Each row is a point. Any point is a mix of the corners, with weights that add up to 1. It lies inside the corners' shape when no weight is negative. Say inside or outside, and name the corners with a negative weight.
(in the rows, 128 means zero)

Corners:
(1): [ 72  24 198]
(2): [144 155  44]
(3): [ 95 155 134]
(4): [202 108 105]
Points:
[102 148 129] => inside
[168  93 108] => outside (3)
[112 140  89] => outside (4)
[110  50 148] => outside (3)
[ 96 134 150] => outside (2)
[122  81 175] => outside (2)
[143  82 136] => inside
[ 76 115 114] => outside (4)

Corners:
(1): [134 119 130  72  50  89  11 186]
(2): [189 198 133  61 112 148 221  80]
(3): [102 138 145 107 184 223 148  86]
(4): [216 138 188  92 154  66 156 105]
(5): [ 96  71  81 128 115 156 161 175]
(6): [ 67 232 158 142 132 199 237  78]
(7): [150 133 105  97  83  70  65  85]
(8): [145 195 135 143 179 187 142 144]
(9): [128  95 114 172  57 170 114 165]
Points:
[121 176 142 119 124 150 157 107] => inside
[141  81 133 109 113 120  90 143] => outside (2, 6, 8)
[136 154 133 123 107 137 145 133] => outside (3)
[125 149 136 111 147 178 133 119] => inside
[125 150 136  77 136 134 159  88] => outside (8, 9)
[104 170 111 140 133 201 161 107] => outside (1, 4)

Corners:
(1): [ 76  52 160 159 143 143 133  67 107 152 132 146]
(2): [131  80 150 167 123  96  79 101 137 148 126 157]
(3): [ 72 127 152 140 152 132 117  66 150 139 175 143]
(4): [ 85 106  87  71 159 140 101 140  72 122 147 144]
(5): [110 120 164 148 161 119  93 129  73 161 149 166]
(6): [ 84  89 147  40  97 126 126 232 105 136 183 136]
(7): [ 90 100 154 166 169 142  98  76 157 150 115  58]
(8): [216 158 145  75 125 210  87 145 123 132 182 132]
(9): [192 104 137 127 160 144 249  49 151 121 161 116]
(10): [125  94 165 159 161 149 100 183 150  80 172 146]
(11): [ 69 123 175  52 145 130 152  65 135 110 101 110]
(12): [104 119 140 168  88 102 108  95  59 110 111  99]
(13): [ 84  84 123 182 120 173  98 192 142 149 107 131]
Points:
[135 106 144  64 148 139 143  80 115 155 176 168] => outside (7, 10, 12, 13)
[106  96 141 126 136 139 135  99 120 143 136 130] => outside (10)
[ 97 106 148 131 139 136  86 128 114 135 143 136] => outside (9)
[137 101 197 180 167 138 125  32 145 122 103  92] => outside (3, 4, 6, 13)
[111 111 151 123 139 142 118 106 126 130 133 108] => inside

Corners:
(1): [156 131 130 142 182 128 139 110  88 141  74 102 203  96 184  68 153 186
 142 175]
(2): [193  95 148  44 112 139 126 149 107 125 134  72  69 170 107 124 104  90
  86 120]
(3): [106  44 103 148  87 147 207  76 100 127 188  90 162 144  72 155 142 124
 236 161]
(4): [ 88 101 174 150 114  66 167   7 127 129 158  98 152 174 111 141 133 178
 150 109]
(5): [109 137  75 151 164 129 150 202 106 123 122 149 192 147 161 140 170 174
  82 120]
(6): [135  17 176 124 134  79 181 131  73 177 148 129 108 139  52 180 163 167
 186 145]
(7): [129 102 173 105  94 106 102 166 180  93 122  69  62 137 126  67 131 149
  78 118]
(8): [115  95 144 144 103 122 167 119 122 151 148 115 142 117 110 191  60 180
 190 208]
(9): [105 156  92 101 126  72 106 124 121 177 138 113 153 153 179 104 161 180
 140 182]
(10): [117 146 184 108 149 132 170 180 115 106 128  56  49 231 149  51  91 138
 133  92]
(11): [115 170 191 102 154 104 103 186 170  81  82  55  86 187 177 129 151 106
 117 123]
(12): [132  22 120 124  93  88 185 118  34 107 193 126  82 131 153 140  71 121
 193 145]
(13): [145  96 182  84 144  92 223 154 172  94 149 130 112 159 135  85 120 106
 126 140]
(14): [109 181 132 149 167 176 118 145 128 131 137 146 109 104 195 116 211 153
  76 154]
(15): [127 182 160  45 141 161  84 141 179  76  84 136  98 191 169  96 169 205
 154 125]
(16): [113 113 106 188 103 122 166 143  85 181  44 168 144 137 184 110 159 142
 114 168]
(17): [102 103 155 165 169 153  99 143 117 198 118 160 183 101 211  99 133 116
 157 100]
(18): [153 129 156 146 111  71 146 140  98 116 161 125 118 150  66  89 112  76
 178 108]
(19): [150 119  52 185 206 124 122 168 172 158  80 158 128 127 186 107 145 145
 134 124]
(20): [161  84 154  95  63  92 221 142 119 139 171  93  88 101 109 150 136 151
 165  76]
(21): [ 42 106  91  99 145 121 190  77  97 165  90 107 156  81 103 151 132 167
 179 139]
Points:
[119 115 139 112 142 111 142 100 114 143 146  96 122 146 131 135 127 152
 186 141] => outside (5, 7, 13, 16)
[113 111 140 135 133 110 157 131 115 137 127 120 125 141 141 122 143 155
 149 136] => outside (2)
[ 74  91  89 156 161 119 173 121 104 167  99 155 164 142 178 160 125 175
 181 173] => outside (1, 2, 7, 14, 18, 20)
[124 100 158 111 115 110 160 118 109 130 132 105 111 144 129 120 127 141
 155 139] => outside (5, 19)
[121 117 142 114 142 123 140 134 126 129 135 110 129 143 143 116 137 150
 150 127] => outside (16)
[146 132 154 114 129 110 134 161 132 115 125 110  98 157 170  92 117 145
 115 127] => outside (3, 6, 21)
[123 111 144 127 124 111 162 129 117 133 132 106 114 153 138 116 128 148
 145 125] => inside

Corners:
(1): [178  81 102 101 129 170 120 188 150 110 100 133 175 137 158 145 150  98
 115  90]
(2): [118 156 149 167 104  84 141  78 126 122 112 132 111 100 121 114  87 136
 213  91]
(3): [130 185 154 171 169 186  67 179  83 136 123 144 181 117 191 128 210 178
 116  92]
(4): [161 118 114 160  77 216  93 145 161 101 121  66 140 183 116 138 143 169
  98 140]
(5): [132  81  60 118 141 134 168 181 160  96 154 100 125 146 131 164 174 154
  71 136]
(6): [ 96 110 127 101  99 206 113 213 129 111 110 138 138 120  88 133 150 145
  91 140]
(7): [140 105 110  64 140 181 121 115 140 106 145 134 138 130 123 133 130 203
 136 136]
(8): [ 74 146 143 105 165 128 145  73 130 180 109 136  78 134 173 100  85  99
 149 140]
(9): [191 112 150 116 112 169 148 145 109 144 119 130 140 119 117 124 150 161
  90 187]
(10): [ 54 147 131 176 105 113 142   7 109 140  79 139 131 126 156 136  38 113
 184 119]
(11): [ 85 200 129 179 125 120 168  57 137 188 149 145 140 148 103 158  74  47
 221 153]
(12): [ 86 186 167 111 129 122 143  86  92 190 110 110 105 135 140 171  97 101
 189  99]
(13): [ 74 168 133 167 109 150 131  30 107 150  95 171  71 131 137 155 114  85
 197  86]
(14): [181 124  89  81  79 176 154 183  94  91 166  78 152 165 167 124 139 141
 114 107]
(15): [157 126 133 116 122 141  66 162 112 175 152 184 123 117 176 138 131 180
  87 113]
(16): [149 135 108 206 172 168  92 208  46 145 130 154 148 125 172 131 143 135
 154 149]
(17): [150  68 181 108  88 169 164 149 160 123 172 135 147 136 139 134 144 143
 111 136]
(18): [129 134 142 140 149 112  56 126  62 175 158 131 187 103 112 120 203 140
 143 130]
(19): [147  75 126 105 142 192 167 156 123 124 160 118 143 181 101 116 124 155
  36 113]
(20): [137 122 150 110 153 140  76 203 101  73 149 159 160 179 187 133 154 145
  85 145]
(21): [133 144 160 149 167 158  80 152  93 119 199 110 133 105 169 155 128 117
  83 136]
Points:
[119 103 131 109 119 163 122 134 146 146 104 129 129 121 123 126 137 168
 104 124] => outside (11, 13, 14, 16, 20, 21)
[146 117 125 140 115 170 114 153 122 115 132 134 155 142 135 134 158 155
 115 122] => outside (8, 12, 21)
[126 118 135 116 126 168 134 143 116 122 126 136 134 138 159 139 124 142
 111 124] => outside (2, 4, 11, 18)
[121 133 137 144 131 150 117 122 117 138 127 135 133 132 139 138 123 135
 132 127] => outside (14)
[104 131 119 126 150 119 139  89  98 167 107 139 105  96 126 137 103 133
 144 120] => outside (3, 4, 11, 14, 17, 20)
[106 126 104 106 114 165 130 117 147 117 129 114 114 171 139 154 104 122
 110 114] => outside (2, 3, 9, 16, 17, 18)

Corners:
(1): [135 180  99  84  74  54  99 210  78 108 122  74 205 184 126 193 104 119
 134 195]
(2): [174 153  95  95  50 232  59  95 168 177  73 176 116 162  63 146  77  28
  45 137]
(3): [142 137 167  48 192 109 129 178 151 164 149 175 153 152 183  98 152 133
  76 186]
(4): [165 226 142 160 189 135 110  43  54 120 153 143 175 153 135 170 218  84
  90 103]
(5): [152 147  98 103 162 179 181  37 197  72 102 110 152 188 156 159 176  70
  85 122]
(6): [ 55 108 181 107 132  58  82 176 144 170  50  56 139  95  45 108 131 187
 198  83]
(7): [138 181 177 119  64 143 114 183 139  62 116 151  93  95 128 142 168 122
  47  88]
(8): [184 131 170 145  89 153 157 146 127  55  89 159 155 237  53  73 135  69
  57 158]
(9): [ 98 105  34 160  74 172 146 155 162 158 154 117 133  77 129  64  83 175
  91 132]
(10): [125 148 201 161  85 138  79 142 134  99  75  83 181  72 121 207 143 115
 114 171]
(11): [ 70 184 163 186 119 160  65 140  49 162 173 153 183 136 154  83 191 133
 112  78]
(12): [ 50 143  56  71 114 142 215 131 202 153  92 145 160  49 149  53  75  69
 177 100]
(13): [ 69  95  81 177 131 204 137 122 144 143  96  87  54  71 178 167 117  95
 156 173]
(14): [109  69 107 108 182 165 164 118 109  92  99  42 107 100  64  86 101  86
  59  73]
(15): [161 134 170  53 141  83 180 131 159 166 185 117 134 165 161 151  84  93
 139 182]
(16): [110  90  99 166 183 240 131  37 175  34 195 102 125  93  70 161  91 114
 114  69]
(17): [103 143 161  82 206  57 204  19 102 171  87 151 183 178 138  83  93 114
 148  92]
(18): [156 121 123 150 123 125  75 175 195 124  96 124 161  94 152  91  98  85
  78 150]
(19): [ 66 101 110  54  80  38 120  78 161 187 157 206 162  93 155 114 126 118
 149 143]
(20): [ 52 201 138 207  84 156 181 154 128 145 152 162 119 163 156 232 160 128
  45 182]
(21): [149 151 118 176 172 191 166 171  88 106 205 171 163 162 181 189 196 120
  71  78]
Points:
[ 98 128 122  94 104 123 129 146 143 146 117 135 155 105 114 100  91 118
 151 124] => outside (4, 5, 14, 18, 20)
[121 139 130 127 133 150 141 115 144 122 133 135 139 127 133 130 137 104
  99 118] => outside (1)
[134 125 153 109 138 117 104 130 123 127 130 117 157 129 103 125 124 124
 112 114] => outside (5, 12, 13, 20)
[116 139 137 124 127 130 134 129 130 126 111 121 150 132 129 137 127 109
 115 138] => inside
[ 93 152 132 147 131 120 148 145  99 137 118 144 147 119 166 116 150 125
  98 130] => outside (2, 5, 6, 15, 16)
[128 155 118 126 124 149 139 122 129 123 134 140 154 135 140 136 133  92
  95 134] => outside (6)

Corners:
(1): [153 168 129 148 106 124 150 107 101 122 120  98 191 179 174 110 179 114
 148 199]
(2): [ 96 134  99  89 131  96 126 137  94 129 163 169  97 173 164 130 118 135
 133 108]
(3): [ 78 105 139  70 160  87 151 110  94 150 112 114 143 155  87 116 148 166
 143  86]
(4): [128  72  77  76 160 123  88 150 174 150  87 142  82  77  96 111  82 152
  70  93]
(5): [175 144 168 104 139  82 189 157 156 143  72 139 162 121 149 139 215 181
  81  94]
(6): [ 99 100 147 184 104 157 119 119 117 201 124 124  93 151 139 127 106 165
 134 111]
(7): [123  93 107 113 145 137 118 118 139 115 157 124 135 249 105  43 169 180
 190 125]
(8): [114 184 134  98 106 154 155 135 113 115 127 152 171 142  51 137 180 158
 142 154]
(9): [126 113  36  72 157  94 131 149 156 118  95 115 133 188 127 142 106 158
 114 102]
(10): [122 147 162 173  78 135 124 189 158 143  92  89 146 138 194 108 142 163
 162 145]
(11): [ 75 113 114 230 111 127 144 154 125 170 134  99 193 109  92 130 147  75
 163  73]
(12): [182 147 168 140 132 120 128 155  99 136 129 144 165  67  71 141 145 192
 120 105]
(13): [103 143 120  94 120 224 139 103  67 131 105 140 115  84  67  98  33  78
 127  90]
(14): [123  97 169  91 181 114  88 120 108  71  96 158 135 174 180 131 144 149
 132 136]
(15): [105 188 150 105 163 192 182 131 115  70 177  76  54 189 152 142 136  99
 158 167]
(16): [112 134 146 160  55 205 139 186  75 167  67 109 102  98 140 135  82 112
  65 121]
(17): [107 128 170 241 150 101 124 110 114 106 103 144 152 164 125  78 135 188
  93 110]
(18): [ 90 152 121  86 151 134 146  52  85  72 136  99  50 137 156 151 170 143
 133  74]
(19): [ 96 102  96 106 103 144 204  91 119  42 123 109 103 158 137 132 111  93
 135 137]
(20): [122 107 137 122  80 121 103 141 160 133 123 107 151 142  87 132  91 129
 108 107]
(21): [ 66  95  74  62 100 153 139 134  75 206 149 105 149  75 151 185 104 136
  64  87]
Points:
[113 129 119 122 100 130 154 143 129 131 118 103 128 130 135 142 133 132
 122 123] => outside (7, 13, 14, 17)
[125 143 111 114 103 150 128 136 130 107 136 127 126 167 102 136 138 127
 144 149] => outside (3, 5, 10, 13, 17, 21)
[116 121 114 123 145 126 121 120 129 135 125 128 133 154 125 117 139 140
 127 114] => outside (3, 10, 12, 16, 19)
[103 119 116  99 123 134 140 132 103 153 126 118 138 118 126 143 128 146
 107 105] => inside
[122 142 135 118 118 132 153 128 119 123 115 113 137 160 143 126 156 129
 142 129] => outside (4, 12, 17, 21)
[113 119 121 123 127 130 132 131 119 134 120 121 121 141 135 122 122 140
 125 110] => outside (8)
[120 132 133 127 125 136 129 140 114 142 112 123 136 137 130 123 131 146
 119 116] => outside (19)
[115 140 162 152 111 120 154 139  95 126 118 111 143 124 148 138 152 139
 121 117] => outside (4, 6, 7, 8, 9, 13)

Corners:
(1): [181 135 124  57  81  94  89 196 128 235 147 133 226  85 113 195 158 165
 150 117]
(2): [144 116 172 229 110 213 123 118  88 209  55 196 100 117 101 165  59  43
 141  59]
(3): [169 116 173 131 124 121  61 128 115 215 193  57 205 102 130 111 142 106
 111 162]
(4): [161 155 139 122 109 111 162  84 160 140  71 133 127 115 105 118 134 157
 127 121]
(5): [136 128  91   8  91 141 122 116 126 141  72  96  53 187 180 100 153  78
  81 113]
(6): [150  92 135  89 152 154  99 109  90 136  83 163  87  98  83 130 162 150
 112 113]
(7): [ 80 138  96  56 109  75 138 170  61 165  67  98 162 160 171 135 173 126
  99  46]
(8): [129  82 135 135 219 164 135 132 128 104 145 113 207 110 147 115 108 132
 134  25]
(9): [ 93 106 124 125 139  54 141  68 121 147 142 162 124 171 169  79 125  99
  96 109]
(10): [131  75 116 120 170 126 151 151 182 116  41 119 135  93 141 155 109 101
  30  69]
(11): [133 138 128 122 142 132 159 249  84 211 139  25  93 100 127  48 169 134
 179 117]
(12): [176 132 186  57 144  99 105 173  96  55 155 136 192 162 165 116 107 126
 166 162]
(13): [175 116 124 236 122 194 130 118 120 175 162 114 128 138  91 179  57  85
  89 149]
(14): [163 189 179 125 161  22 108  76 176  84 136 142 106 159 111 137 132 152
 129 130]
(15): [107 142 108 158 117 174 100 130 180 136 101 130  73 134 139 116 175 114
  64 136]
(16): [139  90  86 116  33 169 110 165 103 158  62  91  54 132 184 162 140 148
  99  60]
(17): [139 136 116 139 122 118 135  66 180 103  78 142 123 125  65 163 135  72
 164 146]
(18): [165 118  91 135 221 114 109  78 166 121  89 120 110  70 143 157  77 125
  82 159]
(19): [102 119 169 106 112 150 136 168  72 191 122 107 105 111  87 176  85 122
 184 129]
(20): [182 110 112 139 114 126  62 142  67 162 120 120 178  97  98  73  60 132
 131  31]
(21): [103 210 150 133  81  42 210 116 115  61 109 168  90 136 164 151 127  88
 143  97]
Points:
[139 122 134  92 121 102 121 139 106 145  93 127 112 118 133 134 130 119
 123 106] => outside (4, 8, 13, 15)
[153 141 141 138 117 115 118 143 125 149 113 115 142 111 121 143 114 125
 127 129] => outside (5, 6, 8, 9)
[147 128 137 136 121 131 124 123 125 152 114 121 131 122 125 135 119 115
 119 115] => inside
[110 147 125 107 116 124 158 122 104 119  91 126  57 166 162 117 136 106
 120 106] => outside (1, 3, 10, 17, 20)
[146 126 132 120 120 122 117 120 127 136 107 132 132 128 125 145 116 115
 120 108] => outside (11)
[148 122 137 109 134 116 127 136 135 134 102 124 142 120 132 135 123 123
 111 111] => inside
[119 134 117 133 115 128 135 139 121 178 117 104 104 128 143 145 143 111
 131 108] => outside (4, 6, 10, 12, 20)
